Each wall is flat, endless, passes through zero and stands at right angles to its row. A trip goes straight from one point to another. Which walls does it cross, in order?

Walls:
(1): [ 30 -31]
(2): [ 36 -10]
(3): [ -7 -27]
(4): [-30  45]
(5): [71 11]
Trips:
[25 13] to [-15   1] -> 4, 1, 2, 5, 3
[-6 19] to [ 5 36] -> 5
[43 13] to [ 19 -45] -> 3
[-54 -11] to [54 -8] -> 4, 1, 2, 5, 3
[36 95] to [-47 -35] -> 2, 5, 3, 4
[50 15] to [ 21 -13] -> 3
[-35  -5] to [-69 -42] -> none
[ 1 18] to [39 28] -> 2, 1

Walls:
(1): [ 30   1  20  31  46 -37  -6  39  15]
(2): [ -2 -25  80   6  27  24  13  60  40]
(3): [ -4  17 -26  31  43   0 -29 -22 -33]
(4): [ -6  21 -80  28 -10 -16  36 -10  57]
(5): [-31 -35  37  -5  32  -3 -10 -60   1]
(6): [-12  15  -8  50  55 -13  -8  54 -24]
Trips:
[-41  -8  -3  23 -11  -6  -9   7 -25] to [-49  18  -8 -56 -48 -91  44 -30  13] -> 4, 3, 6
[-55 -14 -12  -6  24   8 -37 -38  -6] to [  7  54   5  67   9  15 -24  30  19] -> 6, 4, 1, 2, 5
[-41  14  61  14  14   4  17  69  44] to [-17  40   2   7  -7  12 -41 -86  -8] -> 5, 3, 1, 6, 2
[ 41   6 -11 -88 -27 -72 -48 -75   1] to [-17 -33 -34  42 -18  -4 -67 -66  19] -> 3, 4
[ 50  63  47  32  -6 -41  10  30  61] to [ 11 -15 -32 -63 -58   0 -27   4 -23] -> 6, 2, 1, 4

Walls:
(1): [ 18  15 -15   9  21   5   8  38  23  34  55 -60 -24 -23  44   6 -49  -2
 -12  18]
(2): [ 48  25 -26 -53 -29   7 -29  43   5  43  21   6   3  -5 -28  11 -30  25
  40 -14]
(3): [ -2  47 -18  -3  11  17   8 -12 -14   9 -15   1 -39 -22 -10 -20 -21  12
  26  69]
(4): [-13  22  -7  25 -35  21  -8  10  -5  21 -24 -16 -14   6 -49 -11  42   9
  12 -21]
(5): [ 17 -35 -32  30  15  22 -14 -12 -21 -14  29  20   2 -20  25   8 -23  11
 -13  22]
(6): [-12  22  30 -15 -20  19 -16  -3 -52  70 -20 -32 -29   8  31 -13 -14   6
  12  -8]
(7): [-18  -5  23 -53  31 -42 -45  52  95  27 -18  14  -5 -14  20   0 -13 -77
 -10  36]
Trips:
[-22  36   2 -22 -36  -5   5  15  -6   7  -8  32  16   4 -21  22  -1  19
   0  -5] to [ 17  52  25  29   3   2   5  23 -11  -9 -14  19 -36  13 -17  38 -19 -17
  41  47] -> 7, 1
[-55  30 -36  35  32  -3  -3 -10 -20  -3  18  -9 -29 -13  -2   3  38 -25
 -12  -8] to [ 10 -30  -6  27  31  17  47  -3  -3  -2  -5 -36  12 -40 -22  58 -16   0
  26  -8] -> 4, 3
[ 49  31 -22   1  -8 -10  28  23  16 -25  28  17 -13  -8   7  -7 -16 -24
  -2  27] to [-52  31  -6  -2  46   5  22  22 -21 -10 -59 -35   3 -23  22 -30 -13 -18
  11 -53] -> 5, 2, 6, 4
[-36 -16  14  11  15  16   1 -19 -26  26  -1   8 -30   7 -19 -22  -9  19
 -33  26] to [  5 -26  16   5  29 -28 -16  -1 -17  -2  29 -17   2   9 -11 -19  -2 -48
 -12   5] -> 4, 1, 7, 3, 6
